Each point is reached from the start by the listed moves, each made once or not at all, plus a little noise. Say if it took an odd or an even number of moves. Then give how often each move was made.

Moves:
(1): [ -7 -25   7  -7  -3]
(2): [-42  16   8 -14 -71]
Start: [ -2  34  16  17 -16]
Points:
[-53  26  32  -4 -89] => even (1, 1)
[-45  50  22   3 -85] => odd (0, 1)
[-11   9  24  11 -20] => odd (1, 0)

Moves:
(1): [-53  57 -86  13 -29  42 -46]
(2): [ 42 -13   2  22  -2 -12   6]
(3): [ 23 -24   9 -15  34  -6  42]
(4): [ 47 -13   2  10 -23  -9  16]
Start: [  3 -28   6 -16 -14  -5  22]
Points:
[ 14  -9 -71   5 -11  19  23] => odd (1, 1, 1, 0)
[-11  19 -79  21 -44  25 -15] => even (1, 1, 0, 0)
[ 49 -45   9  -8 -38 -14  35] => odd (0, 0, 0, 1)
[ 89 -55   9  16 -36 -24  46] => even (0, 1, 0, 1)
[ 66 -65  16  -8  17 -24  72] => even (0, 1, 1, 0)

Moves:
(1): [-15 -39  36  25  30 -37   1   0  -1  -6]
(2): [-20  -4 -53  11 -35 -53  11 -12  15 -21]
(3): [ -1 -21 -25   3 -13 -21 -13  48 -19  20]
(4): [ 57 -12  29  22  -5  -3 -13 -13  26  -6]
(5): [ 17  47  35  35 -12 -49 -31  -8  -8   6]
(6): [-35  21  11 -24 -33  29 -13  58  36 -13]
(7): [ 27  15 -10  -7  12 -17 -17   5   4 -32]
(8): [  9  -9 -14  13  -6  41 -21  -5  -3 -17]
Start: [-10  15 -21  20  54 -45  -1  31  -8  30]
Points:
[ -51   32   -9   78   -2 -117  -52   67   28  -25] => odd (1, 1, 0, 0, 1, 1, 0, 1)
[ 74  21   4  34  63 -64 -27  20  17 -13] => even (0, 0, 0, 1, 0, 0, 1, 0)
[ 45  69 -24  70 -28 -95 -86  56  60 -53] => even (0, 1, 0, 1, 1, 1, 1, 1)

Moves:
(1): [  5  -7   1  -4   5   6  21  14 -17 -10 -11   1  15   3]
(2): [ -8  16   0  21   9  -7 -10 -21  16  13   6 -10  -1   1]
(3): [  7 -37  -7  -9  29  31  -3   3  30   7  11  10   5  -5]
(4): [  1  -6  28   1 -18   8 -12   7   5 -18  -7 -10  -3  10]
(5): [  7  -7 -12 -18   1   0 -12 -29 -35 -16  -2   6 -17  33]
(6): [ 28 -11  10  18   2  23  -9  16  18 -16  30 -24   8   2]
(7): [-17 -14   0  -4  27   6 -14  16 -15  -2  16  -6   4 -17]
(8): [  4  20  -6 -18  -1   7 -15   4   7  -4  -2   4  -8   1]
(9): [-14   3   3  21   1  16 -10  15   5  -5  -5  -5  -2  -9]
(10): [ -6   1  20  -7 -14  19  18 -16   0   1  28   3 -24   4]
(11): [ 10 -19   0   8 -22  17 -11 -28   4 -26  23 -35  -2  19]
Start: [ 21 -19   5  -5  17   6  -4  12  12  -7   7   2  -6  -4]
Points:
[ 23 -88  10 -28  38  98 -58  16  -5 -81  30 -32 -15  31] => even (1, 0, 1, 1, 1, 0, 1, 1, 1, 0, 1)
[ 40 -63  21   3  47 101 -47 -17  71 -35 120 -57 -24  -1] => odd (0, 1, 1, 0, 0, 1, 1, 1, 0, 1, 1)
[ 49 -62  23   9  12 121 -35   5  77 -51  92 -47 -29   7] => even (0, 0, 1, 0, 0, 1, 0, 1, 1, 1, 1)
[  1 -88  18   3  40  95 -25   2  35 -31  80 -29 -27 -13] => odd (0, 0, 1, 0, 0, 0, 1, 0, 1, 1, 1)
[ 23  -6  20 -32   5  39  16  14   1 -20  22  11 -23   3] => odd (1, 0, 0, 0, 0, 0, 0, 1, 0, 1, 0)
[ 56 -20  36  23 -11  54 -60 -12  60 -59  57 -73 -12  28] => odd (0, 1, 0, 1, 0, 1, 0, 1, 0, 0, 1)
[ 53 -53   4   4  55  86 -23  65  55 -34  30 -12  10 -12] => odd (1, 0, 1, 0, 0, 1, 0, 1, 1, 0, 0)

Moves:
(1): [  4  -5  -8   5  -4  -5  26  26 -11 -12  -3 -11   8 -29 -25 -10]
(2): [  8   6  -9   7   8   1   5  -2 -11  -8   8   2   6  -3  18  -1]
(3): [ -7   1  -8  -7  -3   3  17   1  10   2  15  14   9   2  -4 -11]
(4): [ -9  -7  13   1  -6 -18  12  17  -4  -7 -16 -12  -3  23 -12 -42]
(5): [ -9 -34 -13 -27  -3  -4 -10   0   9  -1 -18   0  -7  26  23  -4]
(6): [ 12   8   5   0  33   7 -10   0   9   0  20  -4  -4  12  -9 -12]
(7): [ 21  37  14   8  -7  -2  -3  -3 -30   6   0 -19  -8  -2 -17   4]
(8): [ -1  19   8  15  23   3  -4  -6   5   4  12  25   7   0 -27  20]
(9): [  0  -6   7  -8  -1 -11  10  -3   4   0  -5  -2  -2  -6  13  -4]
(10): [  1 -11  33  -2  30   9 -24 -36  16   4  25  -4   7  32  -8  18]
(11): [ 39  16  12   7 -18 -13  -9  -3   0   1   0   8   4   0 -16   3]
(12): [  6  -9  14  10  22   3 -11  -3  -2  -1  32  15 -10  25 -32 -33]
(13): [-13   2  23 -19  14   2 -16 -16  13 -16  27   9   6  18   0  -3]
(14): [  0  -3 -10  -9  -4  -7   9  -1  -1 -11   1 -27 -17  -2  24   1]
Start: [ -1   2  13   4  23   5  10   3   9 -21  13 -16   6  27 -12 -27]
Points:
[ 28  31 105 -17  31 -23  -4 -39  16 -30  57 -25  18  97 -57 -63] => odd (0, 0, 1, 1, 0, 0, 1, 0, 1, 1, 1, 0, 1, 0)
[-12   5  92 -19 109 -10 -17 -41  46 -46  80 -33  -2 105 -32 -49] => odd (0, 0, 0, 1, 0, 1, 0, 1, 1, 1, 0, 0, 1, 1)
[  50   33   75   -4   80  -30   16   11    2  -52   84    8    8   94
 -102 -119] => even (1, 1, 1, 1, 1, 1, 1, 1, 1, 0, 1, 1, 1, 0)
[  66   66   79   26   84  -26    8   13  -23  -64   93  -32   -5   71
 -107 -102] => even (1, 1, 0, 1, 0, 1, 1, 1, 0, 0, 1, 1, 1, 1)
[  -3   17   45    9  107   -4   36   19   16  -68  111   -8    6   73
  -81 -121] => odd (1, 1, 1, 1, 0, 1, 0, 1, 0, 0, 0, 1, 1, 1)
[   0   -2   33  -20   63  -27   46   24    5  -71   45  -63   -2   39
   -3 -100] => odd (1, 1, 0, 1, 0, 1, 0, 0, 1, 0, 0, 0, 1, 1)
[  7  -6  54  -8  87   2   8   5  23 -49  83  -9   4  46 -66 -89] => odd (1, 0, 0, 0, 0, 1, 0, 0, 1, 0, 0, 1, 1, 0)
[  35   33   69    3   89  -23   12  -13   31  -55  107   11    2   99
  -55 -109] => even (0, 1, 1, 1, 0, 1, 0, 1, 1, 0, 1, 1, 1, 1)
